Rows are points. Before rounding, the points of a table are all equally far from one centre. They may lie mostly on one side of it. Where is the centre, to within rounding?

Points:
[[-52 -44 -18]
 [-46 -47 -19]
 [ 15 -33  39]
 [-10 -33 -21]
 [-19 -47 -18]
 [ 10   9   6]]
Centre: [-34 -16  25]

Points (16 x 9):
[[ 15 -21  60 -19  -4  28   6   3  23]
 [  7 -14 -17 -12 -51  15  -4 -21  11]
 [ -6 -39  18   1 -25  40  20 -20  33]
 [ 10  11  12  -9 -29   5 -21 -32  36]
 [ 30 -32  -4 -22 -28  10 -15  16  26]
 [-33 -36  21   8 -25  22  15 -27  34]
 [-14  -2  45 -18 -34  31  -1 -21  34]
 [ -7 -15  29 -21 -18  31  -7 -21  53]
 [ 14  -1  30  -9 -37  44 -18 -18  19]
 [ -7 -31  24  -5 -46 -25   7  -4  17]
 [ -7 -16  11  -7 -30  -7 -17  -9  56]
 [-10 -54  21 -20 -31   6 -21 -11  14]
 [-20 -14  43   8 -20   0  27   3  47]
 [ 16 -13  39 -21 -24  25 -10 -17  39]
 [  5 -32  13  19   0   4  19 -25  43]
 [ -8 -18  35   3 -49  -8  14  -5  33]]
Centre: [-11  -7  11  -4  -5  12   0   4   7]

Points (24 x 18):
[[ -5 -27  -3 -39  -9   4  -1   9  23   9 -37  16  23  46 -13   5  -8  13]
 [-12 -33   9 -51 -10 -14   3  21  26  19 -29  23  10  23  -6   4  -6  16]
 [-15 -26  17 -34  -5  15  -7   1   0  10 -31  -1  35  31  12  -9   1  29]
 [-21 -25  -4 -45   0  -4  -8  17  45   7 -24  19  26  20 -15  -2 -15  -1]
 [ -5 -17  -1 -43 -19  11   0  16  24  24 -30   8  40  35  -3   5 -24  16]
 [-21 -20   2 -42 -12  10  -4   9  26   8 -38  18  38  21  -5  -8 -22   1]
 [-14 -34  19 -56 -10  19 -15   1  35  13  -4  11  31   4  -8   0  -5  22]
 [-35 -36   3 -44 -23 -18   7  -6  25   7 -27  -1  23  16  22   5 -26  19]
 [ -5 -35 -21 -41  16  14 -11   7  20   8 -37   6  40  10  -1 -10 -25  -7]
 [-19 -34   3 -46  -7  -2  -4  -6  17   4 -27  26  27  19  -7 -25  -9  26]
 [-34 -32  -8 -37   2   3   2 -12  21   3 -13  22  21  24  -4 -18  -2  -1]
 [-24 -22   5 -52   5   9  11  -6  45  14 -17   9  30  23  -6  -8 -15   6]
 [-32 -36   5 -45  -2  15  -4  -9  29   0 -23  27  28  23   9   3 -10   5]
 [-25 -23  -3 -44   1   5  -8  -5   4   3 -27   5  40  11 -29   3 -27  10]
 [-20 -20  -2 -52   3   3   2 -14  24  24 -12  28  33  -4 -11 -12 -19  -9]
 [-13 -32   6 -43   5  -1 -15  -1  20  -2 -12  13  46  11 -23  -7 -30  11]
 [-14 -31  11 -44   7  -8 -21   9  29  17  -6  22  25  27  -7   2 -30  14]
 [-20 -29  39 -22  -4  13 -15  -8  34   8 -20   1  24  14   2  -2 -27  35]
 [-21 -37  10 -41  -2  12 -23 -11  49  13 -20   8  10  13  16 -12 -13  12]
 [ -7 -34   7 -45  -7  25  -8  -3  24  24 -18  32  30  10 -24   5  -8  12]
 [-14 -11 -17 -56  -1  -9 -18  13  33  17 -15  25  41  17  -2   6   6  12]
 [ -4 -27   4 -52  -7   8 -23  11  30   4 -35  26  28   7 -11  15 -31   8]
 [ -8 -18  10 -60   1  -5  -6  16  23  13 -47   2  36   4  22   2 -16  26]
 [-20 -27  19 -59  -3  -6   5  12  26  18 -13  26  29   7 -11   9 -17  18]]
Centre: [  2 -15 -10 -15   1   0   2  -5  20   9 -14   6  17  -5   8  12 -11  22]
